Every row gives one point. To make a cloud, some directions were put in groups of two or more. Within a group, all points are equally far from the middle, so they leave a hole (a ring in 2 directions, a hollow ball in 3). The other directions are filled evenly. Then the cloud was stretched, turned, moved and blurred a little. Count the holes, and give their numbers of directions, smallest first.
(in the rows, 128 means zero)

Cloud (21 x 3):
[[ 96 159 128]
 [ 64 124 132]
 [150 148  89]
 [102 162 131]
 [128 136  62]
 [ 96  96 136]
 [122 147 148]
 [ 95  87 156]
 [113  74 115]
 [162 132 112]
 [172 148 137]
 [ 97 109 151]
 [106 116 147]
 [ 69 134 145]
 [141 151 153]
 [113  87 102]
 [ 69 138 137]
 [ 90 111 169]
 [ 84 156 119]
 [ 99  72 117]
 [ 99 126 147]]
Holes: 0

Cloud, 22 rows:
[[157 138 127]
 [147 158  97]
 [ 95 134 162]
 [156 146 155]
 [111 154  95]
 [109 113 105]
 [116 142 130]
 [107  81 133]
 [131 163 181]
 [143 154 129]
 [121 197  99]
 [166 112 128]
 [159  92 125]
 [125 111 158]
 [113 154  90]
 [142 168  97]
 [175 104 140]
 [117 138  87]
 [105  68 148]
 [129 204 108]
 [150 165  90]
 [100  96 165]]
Holes: 0

Cloud (19 x 3):
[[128 124 126]
 [118  79 167]
 [176 123 172]
 [100 107 188]
 [119 150 130]
 [161 152 114]
 [113 149 165]
 [136  94 168]
 [ 94 153 137]
 [128 118 123]
 [162 127 135]
 [110 147 166]
 [155 170 151]
 [147  98 148]
 [110 146 132]
 [103 163 166]
 [130 132 168]
 [ 95  96 178]
 [ 68  85 182]]
Holes: 0

Cloud, 27 rows:
[[118 169 105 176]
 [125  96 144  83]
 [145 165  97  87]
 [ 80 135 136 165]
 [126  96 145  83]
 [151 121 165 112]
 [153 117  84 129]
 [124 131  72 110]
 [ 82 136 143  87]
 [ 98 114  88 106]
 [105 132 175 142]
 [118 139  71 111]
 [119  95 142 144]
 [172 136 134  96]
 [159 154  94  91]
 [132  98 149  85]
 [123  83 130 111]
 [ 70 124 118 105]
 [177 143 105 108]
 [144 134 104 167]
 [ 96 155 144  83]
 [148 169 155 142]
 [ 86 168  92 153]
 [125 183  90 105]
 [165 160 142 139]
 [169 133 139  94]
 [130 138 135  70]]
Holes: 2 (2, 2)

Cloud, 29 rows:
[[113 100 116 158]
 [119 196 125 163]
 [111 115  96 169]
 [118 170 144  99]
 [170 124 159 127]
 [ 88 164  89 145]
 [161 148 147 103]
 [150 143  76 158]
 [120 188 141 166]
 [174 127 149 116]
 [ 75 136 135 141]
 [124 130  83 115]
 [130 155 176 131]
 [162 101 144 154]
 [ 95 107 154 114]
 [110 171  76 154]
 [170 147 135 165]
 [ 79 161 103 132]
 [ 84 119 139 142]
 [109  96 159 114]
 [101 132 138 177]
 [123 125 180 136]
 [114 105 118  94]
 [129 183 144 168]
 [111 107 169 101]
 [144 113  90 116]
 [111 151  73 169]
 [129 189 144 153]
 [157 105 162 100]]
Holes: 1 (4)

Cloud:
[[118 175 107 116 168 136]
 [163 108 131 135 134 175]
 [124 122 111 163 130  85]
 [103 118 134 146 116 132]
 [139 144  69  79 152 142]
 [104 106  86 159 105 149]
 [129  95  94 129 107 173]
 [ 82 123 121  99 144 166]
 [134 133 187 168 157 141]
 [169  93 175  89 127 125]
 [140 155  72 124 137 163]
 [134 116  73 154 111 210]
 [143 105 174 142 135 167]
 [153 147 142 197  88 166]
 [109 146 136  91 175 122]
 [148 120 103 100 114 187]
 [135 154 129 124 113 130]
 [134  97  79 103  98 128]
 [127 124  54 157 109 198]
 [167 123 124 144  76 130]
 [105 117 158 160 115 112]
 [167 142 126 127 122  97]
 [144 169 117 125 136 136]
 [ 82 155 120 107 123  98]
 [100 105 194 120 141 111]
 [105 109 136  93 127 128]
 [162 139  86 146 106 112]
 [ 70 168 131  90 157  88]
 [ 98 123 118 144  90  99]
 [174 143 151 148 125 110]
 [132  83 164 111 100 120]
 [142 131 107 132 131 132]
 [105 138  85 137 130  61]
 [160 133  95 107 100 131]
 [106 171 108 145 135 114]
 [115 157  82 146 103 140]
 [106 171 148  96 183  98]
 [ 85 175 114 103 109 129]
 [107  96 103  58 140 140]
 [ 97 140 119 101 146  86]
 [185 136 128 147 113  98]
 [118 114  78 134  99  92]
 [125 163 118  79 120 142]
 [165 166  33 143 103 144]
 [139 160 141 193 121 155]
 [ 69 138 108 118 117 161]
 [ 84 121 139 129 155 142]
 [150 152  53 106 138 184]
 [112 123  83  88 139 157]
 [ 91 120 125 130 125 138]
 [ 72  99 103 153 124  85]
 [185 121 111 144 124 167]]
Holes: 0

Cloud, 46 rows:
[[134  71 162 130 107 144]
 [115  91 154 101 176 101]
 [110 148 128 101  82 161]
 [158 183 129 149 162 116]
 [118 107 167  85 163  90]
 [151 124 165 104 169 142]
 [124 121 128  99 123 178]
 [191 149 141 130 107 126]
 [124 108 193 164 163 121]
 [125 163 129 111  72 144]
 [100 147  99 122 131  99]
 [146  84 115 147 144 122]
 [ 76 102 153 122 153 103]
 [164 175 128 126 168 135]
 [153  72 154 147 106  91]
 [116 176 108 110 142  92]
 [175 150 176 108 102 124]
 [171 154 114 124  99  94]
 [ 90 165 165 107 153 144]
 [ 96 147 164 104  91 119]
 [144 128  99 162 114 144]
 [125  91 146 188 144 107]
 [ 79 130 151 124 100 113]
 [140 140 122 165  98  89]
 [144 158 165 162 101 166]
 [146 148 130  93 168 148]
 [140 174 174 100 100 124]
 [125  96 129  94 169 101]
 [132 100  97 121 122 104]
 [137 121 189 100 119  77]
 [129 139 180 157 123  70]
 [132 132 104  87 143 141]
 [126  93 118 169 123 102]
 [126 160 140 181 166 131]
 [189 142 137 147 146  95]
 [147 118 174 130 180  66]
 [135 103 160 185 118  89]
 [103 102 160 182 153 128]
 [174 167 165 100 124 125]
 [103 180 152 127 140  89]
 [172 141 183 131 109 145]
 [150  88 126 167 153 114]
 [160 160 117  90 130  86]
 [112 102 175 126  86 100]
 [114 140 176 141 100  82]
 [ 97 116 127 144 109  85]]
Holes: 2 (3, 3)

Cloud:
[[ 70  58 143 123 132 137  81 155]
 [133  88 108 135 202 142 107  99]
 [110  72 158  84 141 127 113 116]
 [147 165 161 123 105  89 147 128]
 [127 127 161  89  95 156 120 138]
 [128 131 122 182 103 126  93 133]
 [131 142 168  95 120 136  77 103]
 [136 100 173 129  84 167 118 114]
 [146 102 120 131  91 135 127 121]
 [117  99 152 135 161 108 119 149]
 [ 91 131 174 126 170 137 123 108]
 [ 70 125 147 122  78 171 132 135]
 [ 91 101 169 166 144 108 116 156]
 [ 93 126 149 156 114 172  75 186]
 [106 160 120 162 137 132 166 175]
 [109 127 155  78 143 102  96 174]
 [125 150 109 178 184 154 124 113]
 [102 138 113 108 116 141 179 165]
 [106 165 168 165 167 107 150 113]
 [120 152 173 177 114 134 134 206]
 [139 122 120  94 138 144 102 193]
 [137 128 164  74  88 155 114  98]
 [125 176 135 137 149 164 112 105]
 [ 96 188  87 152 117 146 138 120]
 [167 131 120 113 101 126 145 119]
 [ 98 110 153 113 164 114 154 142]
 [178 103 160 193 138 141 107  95]
 [159  85 175 144 163 107 140 138]
 [111  64 134 173 143 124 114 160]
 [ 54 176 141 166 142 150  83 124]
 [113  84 161 100 152 123 170 106]
 [ 88  96 144  99 140 160 126  72]
 [141  90 164 142 198 110 151 135]
 [124 103  99  68 123 129  98 126]
 [153 121 182 126 132 104 139 172]
 [137  94 173 154 101 129 121 137]
 [143 114 147 101 106 123 135 161]
 [ 97 160 160  77 148  89 135 108]
 [122  97 174 143 168 108 143 129]
 [147 131 128 120 160  93 138 133]
 [109 139 164  98 137 110 205 123]
 [125  93 165 132  94 167 168 152]
 [137  98 135 113 144 171 110 185]
 [ 90 113 104 119 117 175 135 100]
 [110 100 187 127 184 130  95  96]
 [ 69 157 166 115 142 132 106  81]
 [102 142 151 155 128 104  94 126]
 [151 156 144 104 121  88 149 116]
 [152 105  98 137 156 121 128  80]
 [133 179 155 133 116 110  91 122]
 [117 165 148 125 106  96 113 107]
 [106 140 108 141  65 127 104 146]
 [105 160 182 136 147 139 149 156]
 [143 105 103 175 154 127  87 131]
 [ 81 140 114 113 125 101  90 158]
 [116 141 145 132 106 128  96 184]
 [121 166 158 149 189  96 122 109]
 [118  78 140 157 187 153 146 139]
 [108 109 113 155 145 188 112 109]
 [100  88 108 113  91 118 122 142]
 [166  96 166 103 133 165 168 136]
 [161 170 148 155 175  91 107 132]
 [ 42 119 144  97 153 122  93 171]
 [178 107 139 160 211 122 152  67]
 [140 171 104  87 132 101 104 110]
 [111 124 100 151 173 117  91 130]
 [181 168 148 136 145 141 145 123]
 [ 73 106 205 111 133 144 149 124]
 [176 105 141 123 144 159 152 154]
 [146 138 175 117 142 155 106 149]
 [120 127 119 133 135 160 161  72]
 [ 77 144 113 129 130 139 144 133]
 [128  88 102 106 152 112 136 142]
 [150  98 123 161 160 122 101 156]
 [117  86 110 122 204 133 108 140]
 [124  82 118 148 187 106 136 184]
 [120  82 115 116 151 136 168  98]
 [107  96 103  81 171 140 109  93]
 [106 174 136 143 103 151  56 134]
 [100 158 113 114 137 129 164 112]
 [ 56 151 150  94 114 151 122 121]
 [ 97 139 150 134 167  97  80 181]
 [ 68 132 191 143 166 136 107 134]
 [142 185 170  94 156 140 122 149]
 [102 137 125 206 131 163 133 103]
 [135  89 114 112 120 178 114 166]]
Holes: 1 (2)

Cloud (88 x 8):
[[147 163  89 115  96 136  94 137]
 [105 143 176 169  96 140 199 125]
 [114 148 179  75 146 138 152 127]
 [147  78 167  96 134 118 126 136]
 [157 144 131  63 159 174 169  88]
 [141 115 134  89 114 177 164  82]
 [144  92 139  64 154 149 136 127]
 [182 122 156  77 155 118 114 154]
 [139 131 154 100  66 109 103 165]
 [122 156 171 157  99 151 103 108]
 [120 177 112  97 137 105 129 123]
 [108 161 155  73 160 152 133  85]
 [ 90 174 132  72 129 103 155 113]
 [104 157 156 113 122 102 152 145]
 [126  99 135 111  83 137 134 115]
 [148  83 189 144 159 122 156 144]
 [183 143 163 118 131 129 137 165]
 [152 169 108 160  74 139 125 101]
 [152 143 145 146  92 133 105  88]
 [ 96 141 203 151  92 140 137 150]
 [132 168 141  80 126 193 133 129]
 [199 129 155  93 130 123 127  97]
 [165 151 110 124 166 162 168 111]
 [169 128 182 142 128 138 152 127]
 [104 175 119 100 114 131 115 126]
 [ 90 100 148 141  87 120 151 128]
 [143  65 182 149 133 148 121  74]
 [176 102 150 160 134 135 140 154]
 [122 125 151 101 107 138 196 152]
 [107 164 141  79 148  94 129 146]
 [ 90 114 145 129 117 123 195 111]
 [181 162 123  84 118 143  94 129]
 [148 129 187 123 153 124 151 129]
 [ 96 130 172 142 118 114 162 174]
 [139 112 151 136 165 175 170 112]
 [157  98 140 139 127 117 135 149]
 [135 150 121 150 132 159  97 140]
 [150  78 144 114 135 170 150 141]
 [136  96 185 101 118 129 116 155]
 [138 113  86 124 113 149  97  90]
 [ 76 177 148 109  75 117 134 119]
 [126 100 155 133 109 132  89  96]
 [108 113 191 143 120 120 112 130]
 [133 101 206 158 143 169 143  88]
 [146 161 140  77 114 169 125  95]
 [178 137 122 141 122 116 181 129]
 [124 156 169 140 146 136 156 130]
 [106 172 155  54 152 137 123  86]
 [111 138 189  97 149 102 148 155]
 [103  99 182  96 159 156 183  91]
 [122 171 128 143  95 157 157  76]
 [173 184 130  85 150 143 154 131]
 [ 90 151 148 100 137  82 175 137]
 [177 154 106 137 136 183 138 115]
 [121 115 185 116 148 120 137 135]
 [123 107 134  87 123 160 141 145]
 [112 131 154  98 119 130 181 108]
 [163 108 131  83 137 165  61 125]
 [118 118 119 160 143 127 107 145]
 [124 164 136 168  74 110 204 148]
 [111 139 134 107  98 112 164  98]
 [172 137  97 131 151 105 129 167]
 [129 107 162  94 108 128 158  96]
 [116 163 155 110  98  70 174 105]
 [140 179  69 100  87 140 116 113]
 [ 82 121 170 127 103 121 189 120]
 [156 137  99 138  77 124 181 121]
 [ 96 132 121 121 155 204 163 103]
 [144 145 159  77 130 109 139 172]
 [154 108 160  70 126 139 189  90]
 [109 121 169 189 101 132 136 141]
 [138 122 115  82 130 145 137 110]
 [111 116 183 102 116 159 115 125]
 [125 169 152 110 143 149 146  57]
 [ 93 120 138 106 121 152 154 142]
 [146 159 170 130 138 115 179 137]
 [114 173 165 100 141 147 123 123]
 [182 132  85 121 125 127  93 106]
 [146 132 127 101 111 130 112 125]
 [115 179 183  77 177 145 157 148]
 [123 169 171  98 147 140  98 123]
 [146 116 207 111 140 114 139 146]
 [150 148 190 159 155 162 153  88]
 [160 159 117 116  81 140 162  93]
 [172 161 158  68 148 147 102 163]
 [146 153 157  97 151 164 115 120]
 [149 150 130  51 131 135 133 139]
 [114 135 115 168 123 158 179  98]]
Holes: 0

Cloud:
[[139 136 165 170 146 115 145  92]
 [ 96 146 141 182 115 139 121  96]
 [138  72 192 127 125  96 143 116]
 [ 56 104 154 134 171 146  86 165]
 [145 135 187 114 150  70 123 162]
 [109 147 110 178  85 145 114 109]
 [171 144 181 171 119  86 151 123]
 [152  99 151 129 140 100 162 119]
 [133 120 147 116 133  99 133 147]
 [129 151 183 146 105 102 116  96]
 [ 93 126 148 122 143  98 158 165]
 [173 108 148 150 151 101 117 181]
 [161 105 155 116 151 126 133 203]
 [106 140 183 148 126 134 118 129]
 [122 120 149 139 152 108 115 229]
 [227 141 120 123 125 124 117 190]
 [154 133 130 122 107  95 100 110]
 [134  84 186 134 128  90 129 140]
 [117 125 128 103 143 116 118 127]
 [151 112 211 111 144  58 137 157]
 [162 145  89 154 103  88 134  94]
 [ 96 107 164 102 150 129 108 129]
 [158 133 103 145 106 171  93 122]
 [188 155 114 133 127 181 141 183]
 [162  73 180 128 132 106 140 150]
 [ 97 117 134 184 149 152 125  95]
 [164 152 104 151 120 160  94 197]
 [ 93 140 161 159 156  96 144 187]
 [ 89 103 164 115 121 140 114 159]
 [ 70  99 129 152 143 111 145 122]
 [226 147 109 117 137 137 105 152]
 [ 64 118 148 143 165 173  81 170]
 [160 178 116 125 104 119 122 149]
 [140 144 155 137 145  63 132 132]
 [137  96 153 139 165 100 152 161]
 [179 163 101 150 115  98 145 152]
 [140 120 138 178  83 182 140 104]
 [ 76 123 127 141 170 119 118 172]
 [169 114 130 104 128 102 132 104]
 [143  97 167 130 199 105 144 176]
 [153 169 128 128 154 100 133 177]
 [154 105  84 121 115 161 146 164]
 [123 135 123 106 139 112 129 109]
 [129 146  94 126 105 144  93 123]
 [ 95  94 170 152 162  77 146 124]
 [101  93 169 151 151  83 126 147]
 [172 148 181 117 163 119 127 197]
 [ 98 131 133 112 130 137 147 124]
 [151 132 120 162  86 155 148  71]
 [ 80  80 157 151 118 120 146 102]
 [135 115  96 122 166 113 109  97]
 [102 148 104 121 146 143 112 109]
 [157 104 114 115 178 120 113 196]
 [132 150 143 173 133 152 111 174]
 [115  69 148 152 149 117 161 167]
 [218 144 118 156 125  72 153 115]
 [122 164 172 168 130 111 121 185]
 [131 121  97 189 145 171 112 164]
 [144 139 135 127 149 140 156 177]
 [110 104 130 159 159 159 149 158]
 [144 159 134 121 154 139 107 146]
 [153 115 193 138 139 100 138 163]
 [ 95 108 138 141 136  90 109 151]
 [180 148 134  97 157  99 160 137]
 [155 138 137 203 149 102 145 143]
 [111 120  97 124 161 151 104 162]
 [160 135 157 138 106 131 126  98]
 [118 103 151 143 175  44 159 117]
 [158 138 159 134 159  77 127 190]
 [106 157 118 149 132 189 109 118]
 [184 150  91 133 138 150 126 155]
 [152 136 172 162 105  95 139  94]
 [112 104 143 154  81 172 129 140]
 [125 111 121 105  93 141 143 146]
 [150 161 153 155 106 110 146  81]
 [138 115 127 159 116 159 133 106]
 [201 138  99 119 162 110 109 178]
 [125 106 107 118 144 172 155 145]]
Holes: 0

Cloud:
[[ 87 137 154 149 109 177 109 125 137]
 [135 165  74 135 130 160 134  97 128]
 [133 174 120 176 145  99 104 120 112]
 [ 83 161 138 150 177 119 136 124 116]
 [116  90 160 152  77 100  76 133 138]
 [127 160 152 105 142 116 156 167 106]
 [130 161 159 101 102 116 108  76 157]
 [130 137 125 107 109 182 100 177 110]
 [134 167 143 162 174 187 138 102  99]
 [139 138 113 124  32  75  96 144  88]
 [145 138 144  98 100 143 173 129 137]
 [116 153 176 147  99 127 137  89 100]
 [120 122 105 163 118 138 164 122  93]
 [113 196 128  84  96 117  97 123 109]
 [146 153 150 195 117 119 124 151 136]
 [120 110 148 145 186 154 153 112 170]
 [100 171 112 144 108 100 117  84 105]
 [152 137 125 110  36  71 101 146 122]
 [153 163 168 104 132 107 147 111  93]
 [109 120 113 143 132 116 119 115  73]
 [135 169 122 126  73  89 147 109 148]
 [ 74 123 154 153 141 150 136 159 106]
 [107 105 122 125  52  59 101 161 111]
 [122 150  88 143  80 153  80 141 133]
 [120 117 186  68 101 109 149 119 167]
 [141 118 113 177  67  96 134 157 117]
 [ 92 156 157 131 141 120 112 167 106]
 [154 129 104 165 103 103  80 160  82]
 [114 122 124 187  97 110 139  97 106]
 [105 156  86 170 110 120 105 163  88]
 [ 76 127 176 134 124 146 108 161 118]
 [157 184  95  92 127 138 141  96 102]
 [116 107 119 131 130  66 124 164 121]
 [101 129 120 132  95 106 138 154 156]
 [132 140 128 119  69 108  85 161 150]
 [133 105 160  90 126 134 158 159 120]
 [136 138 124 148 108 154 165 166 103]
 [140 151 121 178  66 127 135  91 115]
 [117 143 150 129  90  82 140 149  73]
 [167 142 147 122  57 101 108  96 129]
 [ 96 143 129  89 153 105 179  88 124]
 [133 144  84 117  94 133 116  99  99]
 [111 117 111 141  82  97 157 119 105]
 [138 175 100 135 119  94 163 145 116]
 [139 170 142 113  52  89  93 160 120]
 [153 154 134  99  45  63  98 139 108]
 [ 87 141  93 119 138 135 147 117 126]
 [131 163 182 145 169 131 164  89 132]
 [125 136 100 136 145 170 132 146 161]
 [117 120 152  92 101 109 176  95 154]
 [ 98 120 154 158  74  91 109 149  85]
 [147 169  83 159 133 104 126 162 118]
 [126 125 176 124 160 155 150  78 169]
 [161 157 105  80  46 101 107 146 105]
 [ 94 144 156 131  88 151 130 162 121]
 [131 117 151 169 117  78 140  96 160]
 [131 136 169 168 129 121 128 163 119]
 [ 72 152 182 110 158 163 120 125 137]
 [ 99 130 156 131 144 182 121 164 130]
 [131 169 139 138  79 161 121 158  76]
 [ 65 124 148 152 156  93 142 128 153]
 [101 102 135 191 124  89 106 109 134]
 [167 141  92 147 123 112 142 152 149]
 [143 105 102 127  84  76 132 141  97]
 [155 167 151 144 120 149 181  99 119]
 [151 124 140  97 106  69 119 125  89]
 [ 97 157 124 138 177 113 163  90 130]
 [120 125 124 155  52  69 114 158 104]
 [136 170  92 109 159 176 136 103 117]
 [130 145 128 125  69 155  80 125  89]
 [ 68 163 148 127 120 118 166 108 132]
 [ 74 107 152  77 115 172 114 137 140]
 [118 196 162 123 125 139 117 144 126]
 [149 158 110  91 127 126 157 101 151]
 [126 144  83 186 155 151 139 105 105]
 [ 95 145 118 101  62 103  90 124  85]
 [112  90 159 167 114 157 114 140 148]
 [131 166  98 183 112 118  91 115 136]
 [ 71 114 149 175 129 112 113 137  96]
 [147 139 132  80 118 131 131  88 104]
 [116 185 112 152 108 129  82 109 100]
 [ 75 146 151 140  83 129  89 119 109]
 [121 205  88 146  84 129  95 130  84]
 [112  94 191 124 156 147 117 138 143]
 [146 135 120 105 126  92 121 111 157]
 [106  87 154  98 132 161 134  89 133]
 [ 90 121 114 111  95  68 132 159 125]
 [132 132 123 102  41 111  88 126  93]
 [ 89 145 129  75 130 144 137 148  81]
 [115 128 178  87 137 123 188  96 148]
 [101 117 141 203 153 113 133 104 133]
 [142 144 149  99 176 144 140 144 139]
 [ 83 160 195 125 125  89 122  71 146]
 [115 153 154 154 183 189 128 128 125]
 [155  88 131 161  92 128 123 124 146]
 [ 96 166 135 141 172 185 152 144 126]
 [103 117 143 178  94  85 105 163 121]]
Holes: 2 (4, 4)

Cloud:
[[ 87 153 139 172 152 181  97 126 122]
 [ 87 141  89 122 116 126  46 117 108]
 [ 73 196 123 144 126  98 102 154 154]
 [108 119 183 123 125 106  97 146 107]
 [168 146  98 125 131 147  74 107  93]
 [164 114 140 127 126 137  51 112 134]
 [102 143 152 152 140  98  99 130 150]
 [157 101 114 149 113 124 165 155 175]
 [140 167  78 151 129 148 113 152 159]
 [135 138 173 132 131 163 144 170 158]
 [114 163 149 163 120  83 116  91 123]
 [146 172 145 146 113 196  87 111  98]
 [125 137 146 135 113 126  76  72 129]
 [110 114 161 130 167 138  89 131 150]
 [125 140 132 185 107 171 115 188 141]
 [101 154 118 133  78 106 110 145  80]
 [150 123 111 133 158 118  93  59  76]
 [111 144 147 181 163 164  99 119  71]
 [125 150 111  77  99  88 101 117 133]
 [150 168 156 105 110 131  83 126 168]
 [168 131  86 130 110  69  90 114 105]
 [159 156 133 149 100 141 139 169 178]
 [141 129 156 137 157 172 147  99 109]
 [186 117 111 132 139 129 146 155 113]
 [184 154 124 133 103  86  97 135 103]
 [118 156 101 188 153 133 140 114 133]
 [150 133  78 168 114 149 102 181 148]
 [130 145 160 165 156 162 104 197 120]
 [101 112 196 118 120 133 123 142 127]
 [126 104 108 106  75 124 122 110 126]
 [138 114 159 181 141 157 129 157 107]
 [115 167 136 132  79 128 117 115 150]
 [172 149  69 114 115 100 123  96 136]
 [118 131 114  67  90  94 108 114 149]
 [103 162 118 124 137  79 100 182 113]
 [ 60 136 133  70 112 107  98 136 142]
 [120 117 114 107  83  81 128 100 151]
 [126 118 105 122 143 156 124 141 101]
 [108 124  95 116 127  82  84 120 120]
 [153 125  84 137 113 148 117 146 163]
 [ 92 115 130 108  99 105 131 174 136]
 [ 78 137 179 140 129 131  88 122  66]
 [171 167 111 121 157 135  95 108 113]
 [ 74 160 111 160 141 127 120 175 136]
 [153 143 141  76 111 102 108  86 115]
 [186 155 116 165 148 147 120 152  97]
 [119  66 128  78  83 106 125 135 148]
 [130 112 150 156 166 155 142  89  75]
 [132 129 131 189 138  83  94 127 134]
 [195 155 120 109 136 122  96 117 134]
 [ 78 164 146 184 124 108  88 130 113]
 [132  99 155 149  79 146 109 124 136]
 [111 114 137 108 123  85  89 103  83]
 [152 121 120 137 135 161  83 140 185]
 [119 128 167 158 126  91  82 158 132]
 [130 179 148 139 173 120  89 178 131]
 [ 67 119 139 116  73 125  78 160 138]
 [ 96  99 112 128 150  84 140 133 161]
 [137 105  95 143 148 114  60 160 101]
 [187 134  63 148 115 113 118 158 145]
 [122 124 112 124 117 133  58 127 180]
 [109 137 130 176 140 161 118 179 152]
 [ 94 147 153 174  97  99  95 116 111]
 [102 148 122 122  74 166 109 103 134]
 [121 119 110 169 105 149 142 153 133]
 [181 166  87 136 157  98 103 136 116]
 [150 186  67 144 109 141 113 131 126]
 [ 58 162 147 132 111 130  78  90 129]
 [134 165 136 166 159 167  77 140 120]
 [141 174 105  80 123 142  76  83 107]
 [122 114 121 142  92 105 125 178  90]
 [162 156  60 167  99 115 118 101 107]
 [169 159  86 131 105 131  91 106  86]
 [138 152 130  93  98 165 110 138 201]
 [168 147 105 154 154  97  74 150 102]
 [125 178 166 154  96 108 112 129 119]
 [165 177 124 138 102 158  74 125  82]
 [ 80  95 158 170  95 110 114 141 119]
 [166 172  90 130 160 131 107 185 132]
 [ 50 125 150 121  99 138 138 110 123]
 [171 170 137 128 126 116 130  61 139]
 [103 115 123 116 113  60 125 135 170]
 [139  90 118 100 139 128 157 146 127]
 [ 53 113 116 139 110 111  78 108 103]
 [111  94 135 123  75 122 118 163 158]
 [180 176 127 151 134 132 108 101 137]
 [161 125 115  97 117 107  67 107 112]
 [105 168 115  97 100  73 121 143 139]
 [ 46  80 151 139  99 131  77 141 126]
 [166 152 141 126 160 166 125 119 153]
 [ 81  89 140 165 103 185 107 141 117]
 [135 146 144 128 153  70 110 154 112]
 [126 153 170  74 119 112  81 130 136]
 [184 123 110 142 114 149 103 135  87]
 [131 138 173 110 126 138 166  97  93]
 [ 69  91 164 129  81 132  92 130 136]
 [165 155 133 121 134 177  95  95 109]
 [127 206 163 135 111 122 151 126  76]
 [177  87  93 130 133 145 102 141 108]
 [110 133 157 155 171 159 126 101  97]]
Holes: 2 (2, 3)
